Every row gives one point. To make a cloud, some directions were put in groups of two or more. Within a group, all points are equally far from the middle, so they leave a hole (a ring in 2 directions, a hollow ball in 3). The other directions are filled evenly. Then the cloud was stretched, turned, moved and blurred a little. Count the holes, and give their numbers of directions, smallest first.
In the rows, zero is written as 128.

Cloud (13 x 2)
[[169 116]
 [127  89]
 [ 90 113]
 [171 127]
 [101 163]
 [137 172]
 [106 167]
 [138  90]
 [ 89 147]
 [170 138]
 [168 113]
 [143  91]
 [171 126]]
Holes: 1 (2)

Cloud (13 x 2)
[[ 98 110]
 [141 176]
 [164 117]
 [141 178]
 [192 108]
 [161  90]
 [153  96]
 [171 113]
 [135 113]
 [152 141]
 [125 158]
 [165 112]
 [103 106]]
Holes: 0

Cloud (22 x 3)
[[ 95 101  94]
 [134 132 142]
 [128 102 163]
 [145 135 149]
 [163 119  95]
 [144 160 120]
 [ 93 117 190]
 [108 119 188]
 [148 168 137]
 [172 152 167]
 [174 117 150]
 [143 180 152]
 [164 141 126]
 [170 154  99]
 [131 112 113]
 [187 183 171]
 [137 119 160]
 [165 139 173]
 [145 104 179]
 [181 138 109]
 [101 123  93]
 [100 119 138]]
Holes: 0

Cloud (21 x 3)
[[152 158 133]
 [147 120  79]
 [165  79 113]
 [140  93  78]
 [143 110 161]
 [ 89 137 108]
 [ 80  69 121]
 [171  91  88]
 [133 118 124]
 [155 152 110]
 [ 74 106 134]
 [141 109 106]
 [173  79  88]
 [121 123 145]
 [165 132 129]
 [ 91 116 115]
 [153 107 118]
 [ 94  73 120]
 [132  70 122]
 [176  81 121]
 [107 112 142]]
Holes: 0

Cloud (30 x 4)
[[143 129 147  67]
 [141 132 110  58]
 [153 164 109  88]
 [110 187 139  90]
 [120 182 128 133]
 [121  91 120 119]
 [103 102 169 118]
 [120 150 177 160]
 [121 111  85  88]
 [145 108 152  82]
 [112 125  88 122]
 [166 177 147 146]
 [134 187 129 114]
 [135 180 114 131]
 [150 101 130  94]
 [123 167 159 155]
 [122 122 135  48]
 [ 84 131 158 113]
 [130 160 176 102]
 [105 186 117 114]
 [132 181 142 142]
 [116  91 136 139]
 [111 183 111 119]
 [152  84 157 120]
 [125 165 170 154]
 [146  94 149  98]
 [111 129 181  99]
 [111  94 167 130]
 [129 110 143  63]
 [117  91 117  93]]
Holes: 1 (3)

Cloud (30 x 4)
[[167 132 151 137]
 [ 95 154 153 111]
 [108 154 150 102]
 [129 100 110 103]
 [165 132 153 137]
 [176 168 118 127]
 [133 137  87 107]
 [107 163 150 107]
 [130 179 115 184]
 [105 133 154 173]
 [164 117 147 133]
 [133 193 152 134]
 [152  94 117 133]
 [138 168 167 159]
 [166 135 153 137]
 [142 180  88 170]
 [129 188 103 177]
 [108 182  91 153]
 [ 76 142 116 141]
 [103 177  91 149]
 [123 109 172 128]
 [117 193 101 164]
 [134 185  91 170]
 [108 101 100 149]
 [136  93 145 111]
 [125 123 129  91]
 [ 96 185 141 133]
 [126 169 157 175]
 [152 158 167 148]
 [120 187 149 123]]
Holes: 2 (2, 2)

Cloud (48 x 6)
[[ 83 123 114 121 114  69]
 [168 132  85 114 157  93]
 [136 121 116 128  64 112]
 [130 152 107 158  78 128]
 [ 77 143 146 133 123 139]
 [ 86 152 126 159 114 145]
 [171  83 149 106  82 135]
 [ 90  92 165 136 118 108]
 [ 85 158 149 156 139  96]
 [104 161  79 106 140 135]
 [134 147 137  93 121 160]
 [110 184 113 127  87 110]
 [ 75 149 137 152 136 124]
 [108 121 159  98  61  92]
 [101 131 169  70 109  72]
 [ 86 121 150  80 114 137]
 [147 135 139 109 174 114]
 [124 132 128 177 107 161]
 [114 155 121 133  85  76]
 [169 128  85 151 108 158]
 [ 94 145 108 172 120 136]
 [107 130 148  57 114  67]
 [183 119 162 138 126 122]
 [ 96 155 153 167 133  93]
 [ 76 123 167  97 132  90]
 [158 155  95  77 122  93]
 [160 171  95  95 130 103]
 [133  94 162 119  64 128]
 [174 107 161 125 145 110]
 [108 192 128 132 118  90]
 [ 87 163  87 116 140 123]
 [165  85 139 106 114  82]
 [ 79 152 135 134 125 142]
 [105 152 125  79  97  66]
 [180 145 105 157 106 126]
 [106 149 124 101  69  89]
 [106 122 158  93  60  97]
 [183 124 101 126  99 110]
 [125 121 104  49  96 128]
 [188 144 133 145 139 126]
 [157 133 109 153 112  87]
 [107 172  90 110 121 147]
 [ 93 146 144 173 137 103]
 [138 100 165 115  67 101]
 [190 149 114 138 123 153]
 [134 189 126 111 118 126]
 [121 121 146  88 166 114]
 [127 150 118 149  94  80]]
Holes: 3 (2, 2, 2)

Cloud (47 x 6)
[[151 148  87 114 125 161]
 [135 129 155 133 134 160]
 [102 135 162  95 137 182]
 [106  97  66 168  83  92]
 [111  90 132 151 159 183]
 [ 95  79 123  88 109 165]
 [109  74 150 100 143 112]
 [117 142 100 164 108 142]
 [191 144 117 118 122  89]
 [ 67 139 142 161 166 162]
 [148  95 108 161 161  94]
 [117 131 127 203 107 176]
 [148 130  88 112 167 131]
 [115  99 108 144  76 128]
 [135 103 128 182 136 138]
 [177 147 161 131 140  99]
 [ 82  99  65 141 122  70]
 [155 105  92 169 142 110]
 [ 97 107  88 155 105 111]
 [106 103 161 143 175 111]
 [151 108  70 115 128 103]
 [109 106  52 101 114 135]
 [141 125 108  84 163  69]
 [ 93 145 134 125  68 145]
 [ 86  89 115 143  99  96]
 [ 70 137 155 128 127 164]
 [157 158 125  89 161 119]
 [ 86 132 160 169 159 131]
 [148 151  75  94 106 124]
 [142 101 105 113 158 129]
 [ 63 120 138 146 119 136]
 [114 168 138 132 103 118]
 [100 119  74 115 117 122]
 [126 136 111 116  64 149]
 [123 123 133 123  77 121]
 [158 149 134 111 128 141]
 [175 125  70 146 102  94]
 [ 95 131 129  98 123 155]
 [ 49 156  93 111 146 140]
 [124 133 147 167  94 123]
 [128  94  76  62 134  79]
 [166 111  91 153 125 136]
 [112 175  83 170 106 133]
 [122 125 131 134 169 171]
 [135 129 106 156 174  96]
 [108 173  94 163 183 134]
 [139 120 101 123  63 123]]
Holes: 0

Cloud (72 x 8)
[[105  87 178 202 135  91 122 158]
 [173 140 145 188 118 100 101 133]
 [195 162 110 170 110 107 128  89]
 [139 128  96 117 114 125 114  61]
 [125 140 106 132  68 108 109 107]
 [124 181 148 119 108 141  85 126]
 [127 126 123 167 112 159 130 180]
 [146  80 131 136  92 133 147 152]
 [129  37 143 161 123 119 148 117]
 [139  95 130 186  95  85 166  78]
 [140 127 167 174 135  80 131 175]
 [165  84  84 153 169 118 151 159]
 [147 150 143 162  91  75 150 143]
 [118 189 156 143 131  87 128  94]
 [124 148 110 179 162  65 153 135]
 [158 182  95 138 144 173 133 125]
 [ 92 168 157 132 148 149  98 152]
 [158 128  85 108 142 116 150  69]
 [ 91 143 140 135 123  87 116  78]
 [174 163 106  92 105 122 145  92]
 [ 89 110 130 151 142  98 136 187]
 [ 96 134 173 140 144 117  83 128]
 [149 107 163 184 128  62 152 138]
 [134 197 144 195 120  79 113 136]
 [107  75 180 188 125  86 121 150]
 [128  71 113 127 114 109 129 151]
 [115 114 107 163 133 164 136 186]
 [106  65 150 203 151 108 130 143]
 [117  97 137 191 180  91 150 171]
 [137  69 148 112  92 114 141 102]
 [131 178 147 106 136 107 141 144]
 [159 126 127 194 146  79  91 117]
 [124  86 161 112 128 117 101 117]
 [130 158 118 146 143  94 148 188]
 [142  58 102 178 157 128 146 150]
 [104 111 131 117 175 129 160 123]
 [166 125  86 168 113 118 187 116]
 [153 141  93 129 152  87 138 163]
 [ 76 170 141 129 104 101 108 110]
 [103 141 154 176  90 149 129 120]
 [155 168 153 139  99 130 105  85]
 [116 175 108 188 161 107 103 168]
 [166 117 149 166 155 146 136 105]
 [145 126 150 137  98 163 118  91]
 [ 81 138 141 170 108  67 125 118]
 [163 135 135 170 147  97  96  87]
 [ 72 171 152 151 109 119 112 113]
 [119 102 138 185 145 143 167 181]
 [161  84 144 198 115 108 119 130]
 [119  81 100 190 148 138 129 140]
 [167 177 124 144 121 103  86 109]
 [ 95 147 146 100  91 117 138 140]
 [104 135  82 154 119  99 135 127]
 [146  94 121 125 184 116 128 125]
 [114  96 134 172 154  84 108 180]
 [ 75  79 138 146 154 125 138 161]
 [168 135 120 159 132 143 134 182]
 [120 147 116 121 125 194 126 131]
 [115 157 107 106 105 145  88 111]
 [122 116 108 188 127  86  87 130]
 [ 89 119 184 124 121 105 139 129]
 [130 110 138 145  70  69 127  96]
 [125 141 153 127 149 179 146 150]
 [134 124 139 175  70  71 108  89]
 [ 88 146  94 142 116 143 136 115]
 [117 154 121 114  65 119 135 118]
 [155 103 110  92 129 112 145  82]
 [ 85 159 112 142  99  97 118 135]
 [139 161 131 132  97 150 158  72]
 [132 182 148 121 141 111 156 140]
 [ 81 178 139 129 124 109 119 104]
 [171 131 143 156 113  93 156 154]]
Holes: 3 (2, 2, 4)

Cloud (81 x 8)
[[133 132 113 136 148 150  55 153]
 [162 124 148 138 142 167  96  71]
 [161 164 159 170  95 142 121 121]
 [186 135  93 137 139 181 136  96]
 [114 112 175  77 142 146 130 103]
 [138  81 107 134 132 117 175 101]
 [157 138 144 154 121 134 184 170]
 [143 135 103 201 125 123 110 173]
 [138 172  93 128 135 105 180  94]
 [171 181  95 139 141 107 149 145]
 [153  62 132 143 118 151 150 165]
 [150 108  83 118 130  90 153 129]
 [122 120 183 145 138 104 127 177]
 [151 142 125 204 110 154 106 166]
 [141 120 177 141 171 166 110  94]
 [184 148 109 107 133 136  94 175]
 [100 113 126 153 106 105  87 135]
 [145 104  70 144 132 162  95 144]
 [157 151 174 140  89 143 140 127]
 [155 181 152  92 149 150 115  91]
 [157 114 101 166 184 139 142 114]
 [113 121  90  68 123 137 118 171]
 [162 174  97  95 166 139 122 120]
 [105  86 121 127 164 149 177 124]
 [179 167 145 101 161 118 143  93]
 [ 93 135 107 149 177 116 158 118]
 [128  99  98 105 119 174 163  86]
 [124 167 164 111 127 107 163 166]
 [139 197 164 136 141 106 124 130]
 [130 147 166 158 110 132 117 195]
 [114  83 151 131 141 126 172  96]
 [ 81 103 142 153  96 167 112 184]
 [ 97  90 169 141 104 165  98 163]
 [138 134  98 185 172 157 131 154]
 [160 153 116 197 107 142 121 162]
 [ 59 157 147 115 109 127 118 169]
 [160 108 136  90 126 112 138 177]
 [128 156 110  90 125  97  82 115]
 [130 136 145 170 150 201 138 159]
 [106 131 136  85  82 186 124 116]
 [129 132 122 174 128 136  60 168]
 [ 96 104 131  89 165 147 132 169]
 [137 154 122 171 146 160 106 197]
 [145 196 121 132 133  89 138 112]
 [132 150 157 143 108 125 137 196]
 [138  78 155 167 130 129 165 164]
 [186 167 131 113 140  94 128 113]
 [153 113  63 124 156 133 139 132]
 [167 156 167 165 101 139 145 122]
 [163 175 135 160  94 121 109 132]
 [108 101 132 138 146 111 156 200]
 [ 66 121 149 139 100 132 100 164]
 [149 175 119 176 121  93 141 131]
 [157 125  86 131  80 115 117 121]
 [ 74 112 114 137 137 168 105 124]
 [ 87 114 148 154  95 189 125 174]
 [170 112 125 111 121 205 150 137]
 [116 120 185 117 141 148  77 161]
 [115  96 127 111 162 101 170 152]
 [136 158  65 137 130 157 169 119]
 [109 147 151 171 128 130  69 117]
 [163 154 140 118 105 163  72  99]
 [162 101 158 163 121 148  79 163]
 [183 114 134 162 166 101 128 145]
 [176 138  77 129 108 104 112 142]
 [120 131 150 146  72 154 141 172]
 [133 146  74 172 120 141 181 125]
 [116 135 139 111  61 140 140 119]
 [161 108 184 140 142 153 111  88]
 [176 183 117 124 144 107 141 153]
 [118 134 121 111 140 143  92  73]
 [141 105 134  96 120 116 181  94]
 [128 127 154 182 138 140  97  83]
 [155 131 138 101 147 178  74 150]
 [147 101 108 162 120  95 121 114]
 [104  74 121 176 105 166 150 152]
 [187 108 106 148 124 184  95 129]
 [ 94 123  90 154 135 106 133 190]
 [151 105 162 115 126 194  89 124]
 [ 80 172 110  77 108 151 127 130]
 [118 121 130  96  97 150 149  67]]
Holes: 3 (2, 2, 4)

Cloud (96 x 9)
[[138  92 179 161  97 104 134 128 159]
 [133 123 153 154 162  91 132 114  74]
 [130 142 121  82  69 130 100 100 130]
 [158 117 135 143 132 192 173 126 158]
 [151 126 120 107 123 102  86 117  56]
 [159 152 126 120 135 202 129  86 139]
 [105 109 202 143  99 137  87 176 105]
 [113 153 176 114  89 144  96  98  59]
 [128 102 195  91  95 154  99 133 176]
 [126 146 133  77 132 187 155 125 143]
 [ 84 154 128 140 112 137 173 153 124]
 [165 145 154 100 116 104 151 128 103]
 [ 97  84 140 104 182 158 104 132 139]
 [153 125 101 109 109 112 168 124 177]
 [ 42 122 121 109  85 155 118 118 104]
 [153 125 164  92 119  87 135 135  86]
 [129 164 113  72 156 156 145 136 129]
 [146 115 127  84  71 122 136 121  93]
 [233 127 168 119 126 173 134 145 152]
 [123 121 182 107  99 169 132 128 189]
 [ 90 132 180 129  86 138 105 130  82]
 [133  80 147 153 124  85 140 114 121]
 [ 87 113 146 130  94 116 140  99 172]
 [154 102 140  98 141 194 173  76 119]
 [139 127 113  98 110 165 183 149 100]
 [ 87 127 108  83 110 133 157 144 138]
 [153 132 178 129 126 124 133 146 193]
 [ 93 134 147 109  75 133 121 130 143]
 [145 113 164 178  90 188 151 140 120]
 [ 74 121 156 148  79 161 136 146 113]
 [150  90 112  52 123 182 115  82 146]
 [ 99 112 123 109 100 125  75  91 149]
 [152 134 102 126 108 184 193 112  85]
 [ 94 146 101 118  89 118 131 157 132]
 [120 127 168 135 111 112 179 137  93]
 [137 148 176 116 122 157  70 104  87]
 [ 65 108 159 138 116 111 114  97  67]
 [125 172 129  80 143 130 106 131 138]
 [128 119  84 138 125 166 124 121 160]
 [146 140 139 200 112 116 106 122 143]
 [124 149 145  71 136 162 139 161 162]
 [136 112 102  90 120 111 148 189 143]
 [143 102  95 140  80 119 160  95 134]
 [198 135 147 126 137 171 115 116 101]
 [181  79 138  71 124 195 139 125 119]
 [161 164 118 106 163 149 171  85 159]
 [ 98 175 119 107 124 114  86  82 116]
 [155  98 136 166 145 124 158  54  89]
 [122 123 147 122 174 129  99  86 120]
 [126 134 127 109 141 133  60 106  78]
 [157 141 129  71 116 131 153 152 163]
 [103  93 201 120 159 140 135 123 152]
 [152  95 108 109  85 174 157 138  92]
 [ 74 124 174 152 148 126 125  63 120]
 [157 125 170 121 106 114 154 125 164]
 [112 129  92 100 142 131 159 167 157]
 [170  89 106 104 150 116 126 116 132]
 [131 130  76 124 128 131 137  46 128]
 [134 131 181  93 100 143 117 100  85]
 [130  97  96 107 107 144 186 126  78]
 [150 144  65 123 138 146 159  49 137]
 [ 87 156 176 140 122 142  70 103 105]
 [117 122  82  79 124 116 165 116 127]
 [147 146 139  68 149 168 129 170 131]
 [135 113 113 139 105 169 203 123  89]
 [111 159 159  83 113 119 111 122 117]
 [118  97  82 170  97 124 148 123 141]
 [ 79 105 181 108 158  96 100 115 116]
 [ 91 100  88 131 121 144 156 110  86]
 [111 138  99 116  95  84 145 122  72]
 [157 139 120 152 158 134 150 144 117]
 [111  81  97 127 155  96 149 147 114]
 [ 72 130  76  90 119 156 164  80 104]
 [143  69 180 123 154 132 160 119  97]
 [ 76  96 120 118 155 128 125  64 130]
 [154  84 168 128 138  98 147  93 114]
 [169 176 116  83 132 147 113 108  99]
 [123 106 124  42 117 120 161 124 104]
 [140 153  99  69 152 188 108  99  88]
 [102 150 112 118  97 111 130 179 116]
 [138 124  97 118 123 130 201 142 176]
 [146  84 109 113 139 167 132 135 129]
 [156 157 121 139 102 110  93 115  73]
 [146 131 144 179 121  85 149 134 155]
 [174 140 168 107 145 129 114 125 175]
 [122 116 142  59  91 144 131 144 136]
 [152 153 162 118 110 136  86  92 171]
 [152 118 103 124 150  97 140  98 147]
 [166 125 146 132 144 158 134 198 134]
 [ 84  72 150 162 161  95 139 128  80]
 [112 155 119 132 180 137 140 109 102]
 [123 109 161 122 110  80  96 171 119]
 [153 164  84 107 124 168 171 103 112]
 [152 119 183 132  76 145 133 154  99]
 [ 89 112 153  99  92 181 119 151 131]
 [123 161 144 158 117 161 170 108 165]]
Holes: 1 (4)
